Each row of a before or after table is a point. The points were changed in one or more steps. Then noise was added and the rows were shuffled. The steps act on how far a point lies along the listed directions, d1 being the first. What was done? A step turns or swaps two directions, mirrors them in a line or flattens them onto one, adds a multiple of one to another, or multiplies one. Angles are multiples of 10 degrees, from the lower direction toward the higher: turns from -170 to 170, lines from 10 to 170 but not 90. Use the fewest steps. Two steps may share a direction if one is a turn and the other turns, adds or multiplies; they go together, in the order done. Otherwise the lowest direction goes first.
In the rows, 128 means zero.

Directions:
(1): [109  77]
(2): [ 77 147]
Before:
[[158 150]
 [120  72]
 [208 146]
 [ 85 152]
 [ 71 168]
 [122  78]
 [196 149]
 [169  88]
 [147 126]
 [101  92]
 [ 80 135]
 [146  80]
 [137 109]
 [ 71 112]]
After:
[[144 178]
 [165 163]
 [145  82]
 [169 168]
 [114 142]
 [ 54 165]
 [182 104]
 [158  92]
 [147  60]
 [122 186]
 [171 139]
 [133 148]
 [ 62 156]
 [ 91 130]]
Steps: turn d1 and d2 by -140 degrees

Directions:
(1): [150 104  65 100]
(2): [176 187 122 130]
Before (11 x 4):
[[160 164 126 105]
 [ 62  24 169 121]
 [148 186 157 155]
 [198 114  25  67]
 [143 106 111 130]
 [150 177 144 131]
 [ 90 123 162 142]
 [130 128 148 114]
 [154 166 146 141]
 [118 190 150 151]
 [135 179 154 164]]
After:
[[ 65  15 149 114]
 [ 89 114 159 138]
 [149 180 149 134]
 [128 130 151 113]
 [218 132  32  71]
 [141 184 168 155]
 [109 188 154 151]
 [147 108 108 131]
 [160 168 132 102]
 [132 177 159 164]
 [151 164 150 141]]
Steps: turn d1 and d2 by 10 degrees

Directions:
(1): [108  82 160 158 107  99  93  60]
(2): [125 102  92  76 124 153 182  69]
Before (8 x 8):
[[146 202  81  92 146 177 168 206]
 [138 133 130  90 180 158 164 167]
 [152 193  78  79 161 176 164 228]
 [123 128 141 114 135 122 145 187]
 [ 91  95 153 136 113 101 113  43]
 [104 110 144 136 115 108 105 101]
 [151 172  89  94 153 143 174 205]
 [141 149 154 172 130 110 104 119]]
After (8 x 8):
[[115  94 132  92 126 127 166 120]
 [107  61  98  78 108 144 157   7]
 [156 171 115 127 142 144 153 144]
 [107  84 106  94 101 149 159   9]
 [117 179 161 164 140 102  90 190]
 [122 152 134 132 132 123 111 173]
 [116  73 152 110 154 132 141  74]
 [114  74 108  96 114 117 163  42]]
Steps: turn d1 and d2 by -120 degrees

Directions:
(1): [124 119 166 143 103 103  73 146 210]
(2): [149 150 110  81 131 140 123 225 128]
Before:
[[134 142 128 130 121 116 115  96 135]
 [114 110 154 161 112 102 112 111 191]
 [120 113 145 145 118 128 131 101 137]
 [107 125 139 156  89 111 103 103 145]
 [149 155 106  76 143 133 143 229 100]
 [143 133 115 120 121 136 140 137 124]
 [129 134 130 106 129 133 106 145 131]
 [ 97  99 154 173 114 115 105  61 140]
 [115 126 147 126 119 128 116 131 158]]
After:
[[ 92  93 158 183 113 112 107  40 139]
 [101 119 144 168  91 107 106  78 146]
 [110 121 152 134 121 127 120 109 156]
 [117 112 147 149 117 127 132  92 138]
 [130 131 130 110 128 133 107 139 130]
 [104 100 162 183 113  98 115  67 191]
 [150 159 103  67 144 135 142 249  99]
 [131 140 129 135 121 116 114  89 133]
 [143 135 114 115 122 137 142 146 125]]
Steps: add -0.7 times d1 to d2
